Rows are points. To make a cloud, some directions were put in groups of two or more. Within a group, all points are equally far from the middle, so they leave a hole (a ring in 2 directions, a hollow ball in 3). The other directions are filled evenly. Then the cloud was stretched, turned, moved and blurred a little. Count the holes, and give their numbers of directions, smallest first.

Cloud (14 x 2):
[[ 17  34]
 [ 28  -2]
 [ 16  35]
 [ 26 -34]
 [ -4 -66]
 [-23 -59]
 [-43   5]
 [  3  46]
 [-10 -65]
 [-35  34]
 [-44 -14]
 [-43  12]
 [  2 -67]
 [-24 -57]]
Holes: 1 (2)

Cloud (28 x 4):
[[ 46 -39  65 -60]
 [ 19 -53  59 -13]
 [ 44 -33  29  25]
 [-52 -18  -6  18]
 [  2 -34 -54  54]
 [ -3 -29 -23 -28]
 [-14  -5  40 -60]
 [-60 -16 -60  -7]
 [-34 -33  19  -3]
 [-13 -60  64  -3]
 [ 41   6 -66  33]
 [ -4   8  65  -5]
 [-14 -23  24  29]
 [-23  40  22  18]
 [-58 -11  20  14]
 [-55   5 -55 -26]
 [ 19 -29 -48  14]
 [ 16 -95  26  -1]
 [-14 -32  23  51]
 [-41 -10 -19  45]
 [ 34 -48  26  -1]
 [-38 -34 -28   7]
 [-28   0  51 -28]
 [-60  44   7 -14]
 [-10  -1   5 -42]
 [-18  44 -14  19]
 [  3 -26 -65  71]
 [-83 -17  32   9]]
Holes: 0

Cloud (54 x 6):
[[ 75  36  10  20 -22 -19]
 [-11  24   5  47 -55 -10]
 [ 44  29 -21 -79   6 -10]
 [-50  15 -20  51 -45 -65]
 [ 10 -32   8  16 -57  30]
 [ 10 -20 -67 -10  29  -9]
 [-53 -26  50  17 -38 -44]
 [ 71  -3  19  22 -49 -15]
 [ 62  12 -38 -44  22  49]
 [-75 -22   7  45   8 -36]
 [  8 -38  26  -3  10  46]
 [ 80 -13   3  -6   5  22]
 [-62   2 -11  68 -37 -24]
 [ 46   4 -18  60  18  18]
 [ -3  -1 -23  44  29 -39]
 [-45 -56  -9   2  28  -3]
 [ 13  11   0   9  16 -69]
 [-65  16  44 -15 -29 -48]
 [ 50  -9 -32  72   8  -4]
 [ 24 -16 -75   5  17   3]
 [ 15   1 -79  -6  12  -9]
 [  9   9 -15  27  18 -65]
 [ 53  52 -35 -19  17  16]
 [-43 -57 -44  28  29  37]
 [-92 -40 -38  -5   1   3]
 [ 68 -20 -24  55 -41  14]
 [-16 -43  36   9 -24  35]
 [  3 -26  24   2 -55 -53]
 [ 67  46  -9  23 -19 -13]
 [-69 -50   1  68  -7 -17]
 [ 50  49 -24 -61  23  16]
 [  7  14  34 -16  24 -21]
 [-43  17 -39   9  44 -20]
 [-53 -28  51  13 -25 -33]
 [ 44  47 -35 -18  27  25]
 [ 88  -4  -6  46 -25   9]
 [-21 -32   6 -17 -48 -44]
 [-31 -41  44   3 -43  -9]
 [ 33  25 -33 -26 -37  16]
 [ 59  47  -3  -3  13   4]
 [-14 -21 -27 -17  20  80]
 [-11 -30 -16  78 -52 -53]
 [  0  39 -19  24 -49 -11]
 [-27   4  18  58 -42   9]
 [ 46  61   4 -36 -23 -37]
 [-74   0  39  -2  -7 -48]
 [-33 -25 -56  19 -37 -14]
 [ 49  29 -32 -60  29  39]
 [-92 -38 -39  -3  -6   0]
 [-13 -19 -28 -60  44  -4]
 [-82   7 -20  43 -26 -32]
 [  4  18  -5  25 -25 -94]
 [-25  11 -63 -35  49 -15]
 [  3   0 -66 -32  21 -29]]
Holes: 3 (2, 2, 2)

Cloud (77 x 8):
[[ -16   18  -70  -26   -2    7  -21    7]
 [  23    6  -45   47  -26  -27  -85   59]
 [   8   41   25  -48    9  -44   11   14]
 [ -28   -8   37   -8  -76  -50    4   44]
 [ -18  -11   11   85  -11  -36   11  -25]
 [ -38   -9   17    3    9  -16    4   56]
 [  33  -59   12   56  -39   17  -22   56]
 [  35   43   22  -15  -49   48  -22  -43]
 [  -5  -19   61  -58  -26   62  -22   -8]
 [  10   86   -5    7  -11   21    2    8]
 [  81  -27   39   52  -61   36   38    9]
 [  37  -13   49    3  -97  -34  -54   24]
 [  15   58    9  -17   55  -37   51   -5]
 [ -60   13  -19  -11   27  -20  -32   22]
 [  25  -53    0   80  -40   31  -22   -1]
 [  31   23   -1  -16  -32   61   13   13]
 [  21  -45  -27   20    3   32  -47  -29]
 [  27  -14  -35    2  -82  -42  -40   13]
 [ -30    9  -27    5  -89   27    2   25]
 [  11   70  -44   31   -7    0   16   40]
 [  63    2   30   34 -100   24  -14   14]
 [  82   -1  -18   32   -6  -20   19  -18]
 [ -26    1   48  -51  -33  -38   -3   29]
 [  17   33   84  -40   19   17   35   12]
 [  20  -27   24   11   41   27  -66    3]
 [ -29   54   32  -10  -36  -23  -15   33]
 [   7  -13   -5   27   40  -30  -46   13]
 [ -21    8  -55   75   10   -4  -25  -22]
 [ -16   -5   -2    5  -93   47  -19   34]
 [ -12  -44  -15   22  -34  -11 -101   50]
 [ -15   25  -43   19   65   53   33  -28]
 [  -5    4  -21   70    8  -54  -10   39]
 [  -4   48   29  -71  -39   25   -7   -9]
 [  28  -18   87   -3  -10   48   36  -18]
 [  19  -20   55   -5   35  -34   12  -42]
 [ -36   -2   25   17  -41  -26   44  -38]
 [ -19  -33   23   -5  -45  -43   35   27]
 [   5   15    5   22   14  -58  -32    4]
 [ -49   20   36   46  -41    0   55  -13]
 [  43   -4   43   27   70  -19    5  -27]
 [   3  -19   -4  -10   -5   -3   61  -37]
 [  14  -40   55   32  -16  -13  -28   38]
 [ -31  -30   12  -10    4    4   31  -51]
 [  23    1  -40   50   57   41   -2  -45]
 [  37   26   18  -14   47  -13  -46   41]
 [ -24   22   39   74  -29   -3   57  -44]
 [  64  -31  -38   97  -66   10  -13    6]
 [  68   -8  -32   30  -14    5  -38   57]
 [ -39  -11  -40   25    0   34   -3  -37]
 [ -52  -16  -10   -7  -65    0    7   31]
 [  31   18   13  -13  -75   48  -15   16]
 [ -10   51   46   23  -88   17  -29  -17]
 [  -4   12  -15   53  -11   -7  -94  -32]
 [  66    7  -31   60  -29   21  -67   19]
 [ -22    6  -63  -13   18    7  -14   28]
 [ -34  -28  -16   62  -30   23   -5  -39]
 [ -55  -12   19  -55  -31  -30   -9  -25]
 [  22  -52   34   39  -70  -46   11   -1]
 [  53    0    2   50   46   29  -41    8]
 [  27  -33   63  -43   10  -40    2   -9]
 [   2   40   24   30    6    2  -27  -70]
 [ -29   14  -65   46    3   29  -38  -37]
 [ -22  -17  -77   67  -43  -16  -60    4]
 [  61   19  -17   13    4  -43   50    4]
 [ -13   14    5   53   20   64  -14  -19]
 [ -11  -39   11   18   44   14   38  -50]
 [ -22  -36  -36  -28    9   -7  -52   41]
 [ -33   20  -21   21   38   33  -56  -60]
 [  46    2  -42   27  -52  -43   -4   24]
 [  35  -49   20   22  -87  -37    9   54]
 [  69    0  -25   79  -21   53   17  -22]
 [  51   -5  -21  -41    2  -17    2   29]
 [ -69  -11   -7  -32  -29   15   -4   -7]
 [  24   34  -13    1  -20  -61  -24    3]
 [  46  -38  -14   88  -54   34  -32   47]
 [ -44   63   24  -27   13   -5   -6    0]
 [  62   -1  -54   79  -22  -28   41    8]]
Holes: 2 (3, 3)

Cloud (87 x 9):
[[  39  -32   -5    5   27  -51    8  -17   14]
 [  31  -10   21   17  -76   12   23   -2  -17]
 [ -36   -6  -38   18  -24  -35   48  -16  -26]
 [  13  -20   14  -12   11   33   18   23   -5]
 [  -9   -1  -30   23  -47   -5   -6 -104  -26]
 [   0   12   43   13  -17   41   12   37   26]
 [   3   37  -58   54  -10   51  -30  -43    5]
 [  31    5  -27   59  -26   12   29  -16   50]
 [   6   28   -9  -20  -20   10  -80  -18   -3]
 [ -10  -45   21   31  -66   20  -34   14    4]
 [  18   62  -27   28   56   -1   36  -58   26]
 [  26   23  -32   50  -24   49  -64   13   31]
 [ -30   16   35    8  -27   -6   11  -72    8]
 [  30    0    8  -31   18   10   17   52   19]
 [ -28   24  -15  -11  -54    9   42   25   25]
 [ -27   -8  -48  -43    9   37   33  -27    1]
 [ -21  -30  -46   30   24   39   30   13   -2]
 [  52  -31    1   17  -44   -9  -55   -1   33]
 [  30   38  -30  -22  -67   -6  -42  -32  -33]
 [  65   46  -14  -20   33  -21   22  -44  -29]
 [  20   -9  -53  -29  -42   45   -9   27   48]
 [  -7  -30   36    7    9    4   21   11   -3]
 [ -26   28  -84   33   26   25    6  -50   -2]
 [ -11  -37  -31   36 -102    4   -9  -25  -33]
 [  37   -6  -53   -9  -22   30  -49   49  -39]
 [  23   -3  -97   11    3   -1  -22  -33  -32]
 [  57   45  -11   52  -26   24  -42   33   43]
 [  32   14  -32   69  -59   23  -17  -27    5]
 [  40   27  -43   33   15  -30   45  -24   37]
 [ -62    4  -76   38  -33   30    6   21   12]
 [  38   62  -42   -4   -9  -13   -1  -55  -12]
 [ -23  -35    9   20 -100   25  -47    0  -42]
 [ -23  -26  -16   -5   28  -48   -4   -8    8]
 [  29   36   14   11    5   62    7    7  -24]
 [  81   39  -18   20  -51   30  -31   23   17]
 [  13    5    8   35   29    9   52  -50  -20]
 [  37   44  -91    7  -26   28   -5  -44   18]
 [  30   -8   29   29   -5  -10  -49   20   21]
 [  17    4 -117  -16   -6   37   12   38   23]
 [  -7   14  -68   51  -61   36  -21   -9   57]
 [  20    5  -43    8   14   47   31    4  -54]
 [ -45   50  -40   26  -59   47   23  -16   -6]
 [  21    8  -38  -32  -90   -7  -34  -13  -29]
 [  46  -41  -44   21   -3  -28  -42   26  -32]
 [  68    4  -44   -3   -3    6  -21    9  -77]
 [ -18  -14  -13  -15    7  -20   54   30  -29]
 [  53    3  -70   -2   27   19    3   60   -8]
 [ -20   44   -7   39  -39   -1   38  -36   31]
 [ -10  -26  -76   17  -44   30   35   21  -32]
 [  68   71  -40   22    0    1   27   -5   42]
 [  80    7  -11   -1   29   -9  -27  -30  -51]
 [ -19    8   -7  -48  -27   53  -26    3   30]
 [ -31  -35  -38   -9  -77    1   30  -41  -19]
 [  -5   47  -70   -1  -38   58    9   -6  -38]
 [   0   -5  -16   -5  -63  -37  -46  -15   28]
 [  -2   47  -59  -22   -1   16  -17   57    6]
 [  -4  -33    1  -10   -4   40    1  -21  -40]
 [ -33  -17    8   -2  -99   27  -45   -9  -53]
 [ -54    1  -20  -17  -66   38   -5   38   30]
 [  63  -11   -6   -4  -74    1  -49   58  -34]
 [  34    2  -42  -13   -1   45  -39   38  -36]
 [   2   26  -76  -28  -24    0   -2   43   15]
 [  12   48  -35  -10  -59   70  -14  -18    9]
 [  73   -2  -43  -14   15    4   22    9   20]
 [ -20  -51  -41   11    2   -1    9  -71  -47]
 [  43   30 -121   18  -14   33   -2    5    6]
 [  43   -4    3    5  -50   23   27  -49  -51]
 [  68   36   51  -25  -15  -16  -36  -27  -23]
 [  30   29  -17  -27  -22  -21  -10  -44   35]
 [ -24   17  -15  -28  -33   10   47   15   37]
 [   1   42  -21  -23  -59    8   -6  -18  -63]
 [ -32  -56  -46  -28  -52    6   23   -9  -14]
 [ -24   12    3   28  -69  -28  -32  -26  -16]
 [  -1   23  -76  -30   18   30  -32   19  -10]
 [ -18   37  -43   39  -30   45   -5  -63   50]
 [ -19   34   -2   12   -2   -2   39  -13  -69]
 [  -1   46  -24    3   12    3  -50  -14   -2]
 [  36   49    5  -40    7   -7  -13  -60  -11]
 [ -54  -12  -42  -21  -43   42   -3   52   21]
 [ -60   -7  -52   -7   15    2   55  -13  -14]
 [  73   29  -58   27    2  -27   10   16  -20]
 [ -56  -27  -23   13  -85    9  -23    8  -11]
 [  -1  -56  -35   27  -53   -3   25  -36    1]
 [  16  -42  -30  -50   -6   -3  -65  -13    1]
 [ -14   -8   21   10  -29  -37   27  -49   23]
 [  32   -2  -92  -24    0   20    8  -20   37]
 [  48   23  -80    5  -56   30  -28    4  -32]]
Holes: 3 (2, 2, 4)

Cloud (99 x 9):
[[ 48 -14  46  -7  81  -7  -3  28  45]
 [ 39 -53  -2  20  64 -36   4 -10  19]
 [ 14 -19 -34 -46 -62 -35 -16  12   9]
 [ 42 -15 -25  34  29 -47  21  -5  34]
 [  1 -39  79  25 -25  22  14  -8 -20]
 [ 15  -3  27  27 -24  -6  89  28 -35]
 [ 33 -61 -10 -10 -33  -3  37   0  18]
 [-63  12 -40  29  -5  39  18  11 -23]
 [ -6  31  25  32  26 -83 -17  -4  24]
 [  6  -2  64 -30 -10 -41  13  29  29]
 [ 52  20 -17   8  64  27  18  26  39]
 [-17 -74   5 -14 -11  44  23   1  18]
 [-29 -35  54  32  65  61   7 -19  56]
 [-43  -3  23  53  58 -36  62 -13  -5]
 [ 52 -19   4  22  55  43   2  49  23]
 [  5   1 -40  29  40 -90 -42  30 -22]
 [-64  11  46  45  10 -21  13 -64 -10]
 [-38 -20  70  75 -19  77  79 -29  38]
 [ -8 -19 -10 -19 -39  12  31  59 -51]
 [ -7 -50  26  -5  16 -18  -6 -77   6]
 [-18   8  68  49  65  -8  27 -11 -18]
 [-11  40 -30 -37  29  -7   7 -18   9]
 [  7 -29  -4 -46  25 -69 -56  -4 -22]
 [ 11 -29  -2  -9 -64  69  31  29  -5]
 [-37  -2  13   3   1 -88   7 -13 -45]
 [-15   0  18  30  25 -63  60  51 -12]
 [-19 -38  58  97   7  41  41 -37   7]
 [-39 -31 -17  11 -13  59 -37  21   6]
 [  6  24  -9 -37  64 -30   9  50 -15]
 [-17  -3  40  15  78 -11  63  47  33]
 [-34  26  35  24 -55   7  64 -63  18]
 [ 20 -23  41 -45  15  32  50  32  53]
 [-32 -35  17 -44 -88  40   0  11 -19]
 [ 12  46  10 -15  60 -62 -19  33  25]
 [ -2  54 -39   0 -16  -8  49  12   8]
 [ 23  67  19   6  56   0   8  19  10]
 [-46  12 -20  83  47  46 -21  19  -2]
 [ 10  40  -5  -3 -44 -12  28 -48 -31]
 [-67  26  74  39   7 -15  27  -2  -6]
 [ 19  29   5  52 -32 -26  11 -43 -23]
 [-13 -34  59 105  16  48  48   9  25]
 [-64 -24  26 -36 -76   9  46 -32 -19]
 [-52  40  11  -1 -12 -49   9  31 -47]
 [-11  67  21  33  49 -35  61  26   8]
 [-15  46 -26  48 -20 -29  67  -3 -35]
 [ -7 -12  24   3 -99   7  71  20 -40]
 [-23  24   7 -10 -61 -67   7  15 -61]
 [ 23 -18  45  -5 -90 -13  49 -10   4]
 [-68 -21 -12  29  18  47   1 -19  -3]
 [ -1  42  14  86  17  18  26 -14  35]
 [-51  -7  40  -3 -30  33  73 -53  28]
 [-73  -3   4  42  19 -13  56  -8 -20]
 [ -6  16 -33  -1  51 -54  51  35  21]
 [ 27  -6 -30 -14   3  16  22  50 -50]
 [  9  32   2  36  -3  24   4  75  -2]
 [ 17   5 -18  20 -30 -28  40 -45 -47]
 [-28 -20 -30  -3  -9 -12  55 -23  29]
 [-23  42   0 -17   5  15  68  -6  -2]
 [ 10 -51 -15 -39  39   5 -43  25  12]
 [-39  60   2  51 -45  -5   2  -1 -40]
 [  6 -16 -40   9 -73 -53 -15  11 -35]
 [-54 -28  19  38 -78  53  80  -1 -21]
 [-37  51  -3  74 -12 -10  17 -30   5]
 [  4  -2 -13   5  85 -31  41  13 -12]
 [ 23  11  51  13  69  24 -27  35  22]
 [-14  35   9  -6  29 -30  57  -5  59]
 [-43 -47   1 -32 -14 -30 -19 -40 -32]
 [ 41 -41  -2  10 -19 -26  40 -16 -28]
 [-19  38  26 -24  -8 -70 -13  24 -19]
 [ 10  26 -18  66  59 -21 -48  37 -41]
 [-15 -17  81  92  40  39  34 -40  44]
 [ -8  53  26 -42 -40 -38   7 -10  -2]
 [-64  -3  77  66 -47  56  62  10  -2]
 [-15  10  14   1  15   1  68 -56  12]
 [  2  27  50  62  19 -39  -5 -51   4]
 [-17 -52 -42 -30 -64 -24 -37  -7 -30]
 [ 45  -4  49  49  28 -30  47  -2  50]
 [ -3 -66  38 -31   7   9 -10  -7  49]
 [ 13  40  -2  79  13  -3  -2  43 -34]
 [ -5 -10  39  26 -21 -60  58 -41  44]
 [ 18  27  41  20  98  -7  20  45  55]
 [-43  36   7  -1 -22  35 -41   6 -26]
 [-64 -24  25  13 -40  33  37  25 -45]
 [-29 -13 -29  40 -57 -23  60  10 -56]
 [ -9 -42  14  27  -3 -15 -17 -69  38]
 [ -6  53  10   0 -26  -2  68  59  -2]
 [  7 -53  64  44  38  39 -11 -31  11]
 [-20  -7 -49  53 -17 -58 -36  19 -48]
 [ 11 -19 -16  17 -65  14  22  -9 -67]
 [ -8  32 -39  30 -26 -45 -19  17 -83]
 [-29 -61   7 -16 -56   9 -39 -23  12]
 [-18  43  30  58  37 -10 -29  44   2]
 [ 10  19  24  29  33 -66  37 -41  48]
 [ -9  34  -7 -12   5 -37 -40  46 -56]
 [-26 -68  35  33 -37  21  71  17  17]
 [-54  42  20 -13 -34  14  55 -24   8]
 [-26  51  46  24  17 -36  31  16 -35]
 [-37  54 -36  48  11   0  46  18 -32]
 [-63 -13  -5   4 -34 -18 -18 -70  -3]]
Holes: 1 (9)
